Each row is a point. Before rounding, the points of a table are all equally far from one centre. They may lie mostly on one side of it. Write the centre, to within rounding.
In the rows, zero is written as 128.

Points (8 x 2)
[[171 140]
 [161 150]
 [ 71 163]
 [150 158]
 [ 98 170]
 [ 78 166]
 [190  86]
 [183  53]]
Centre: [106  87]

Points (18 x 11)
[[107  92 136  85 175 130 161 183 137  86 165]
 [128 166 133  42 184 132 164 197 182 124  69]
 [114 106 168  58 199 144 146 169 196 109 152]
 [135  98 162  58 167 123 183 161 198 116 141]
 [170 159 118 105 195 143 166 215 166 114 110]
 [157 142  99  72 113 146 155 152 153  27  93]
 [146  54 144  67 121  70 134 150 167  77  79]
 [130 101 171   8 173  98 152 126 181 102  65]
 [164 144 161  60 200 148 155 158 209  48  72]
 [130 219 118  38 189 149 143 149 169 135  91]
 [137 157  74  28 178 119 152 174 153 114  96]
 [ 81 119 141  28 150 149 150 139 172  72  46]
 [115 101 133  70 203 149 202 125 191  69  94]
 [131 120 146 101 134 133 213 125 176  83 155]
 [169  74 171 109 142 141 172 169 194  87  67]
 [124  84 104  62 195 132 187 139 142 132 136]
 [100 122 149  32 163 148 156 185 163  72  94]
 [134 139 159  46 119  94 170 139 129 129 161]]
Centre: [132 142 141 113 166 116 117 116 150 106  90]

Points (28 x 24)
[[135 133 128 139 146  88 104 115 135 195 111 167 202  32 180 108 145 126
   77  56 137 129 163 151]
 [ 95 145 129  90 162 125 104 161  60 208 142 150 186  52 154 140 111  77
   78  92 180 133 126 171]
 [108 124 112 115 179 138  92 194 154 199 116 178 139  30 114 148  99 120
  109  89 151 112 132 169]
 [127 114 173 122 126 148 116 190 123 249 133 174 194  95 129 104 138  48
   98  83 128 105 135 158]
 [185 117 102  85 170 186 133 158 132 193 130 163 178  36 120 132 104 153
   68 123 113 138 143 140]
 [115 121 187 125 160 158 134 180 197 213 167 171 142  81 171 138  91  74
  103  45  84 101 131 135]
 [127  97 130 187 160  72 101 151 105 213 149 130 159  32 176 150 108 100
  145  78 148 106 161 145]
 [109 108 139 120 178  97 151 118 159 210 110 167 147  59 194  96  91  95
  104  60 177  82 130 132]
 [121 102 100 119 181 133 144 126 102 152 127 159 140  38 137 156 111  64
   92  42 152 148 131 187]
 [138 107 111  96 142 163 107 119 102 245 117 157 190  70 154 117  92 123
   71  72 126 108 183 133]
 [127  98 119 171 154 153 151 150  77 211  86 176 164  80 157 111  79 113
   75  97 118  67 138 166]
 [124 158  97 104 158 135  98 138 108 212 176 146 148  79 218 162  90 102
   81  59 123 142 132 192]
 [118 141  97 112 213 147  87 191 112 226 134 116 170  89 158 141 150  94
  103  75 128 109  98 143]
 [127 141 124  93 178 107 112 171  87 222 149 122 121  80 148 163 137  88
  107  45 197 103 163 106]
 [122 115 121 121 151 121 117 108 108 199 122 135 177  62 137 121  91 100
   87  41 128 128 122 206]
 [154 145 159 112 143 150 107 164  95 201 131 139 199  55 133 155  92  98
  115  66 206 118 145 161]
 [151 162  92 127 166 150  96 129 121 230 145 161 126  64 141 196 123  95
   93  40 142 101 150 133]
 [133 132 115  98 158 154  88 149  74 188 131 171 140  54 150 105 121 150
  104  97 106  37 115 137]
 [158 108 121 165 161 158 122 136 122 182  77 167 160 103 182  87 128  93
   55 148 122 116  94 152]
 [106 111 101 129 138 120 137 132 152 203 160 171 171  54 166 108  85 164
  103  69 160  99 149 185]
 [160 132  82  67 144 110  85 129 113 228 135 148 143  87 148 117  98 105
  101  75  89  61 139 124]
 [145 103 125 157 187  96  94 120 151 216 149 146 167  49 178 170  77 116
  135  61 147 136 148 147]
 [145  95 149 139 147 132  85 132 112 161 185 182 151  86 216 152  87  70
  115  67 177  94 149 145]
 [116 123 124 113 101 159 116 146 101 190 160 123 168  43 136 119  74  87
   85  57 126  63 144 154]
 [129 120 137 129 165 132  96 127 105 170 180 168 187  53 205 125 106 106
   99  21 147 104 136 160]
 [134 119 142 127 139 101  70 153 170 158 129 192 147  82 125 128 147 114
  123  85 186 118 136 176]
 [120 144 100 101 153 153 100 191  87 207 136 138 180  68  97 147  92 117
  101  53 165 104 122 140]
 [167 114  96 135 176 159  62 114 110 201 159 142 136  93 158 118  95 127
  139  82 192 126 165 125]]
Centre: [133 150 135 126 149 130 151 150 115 169 145 158 145  99 157 128 117 103
 128 109 115 135 147 116]
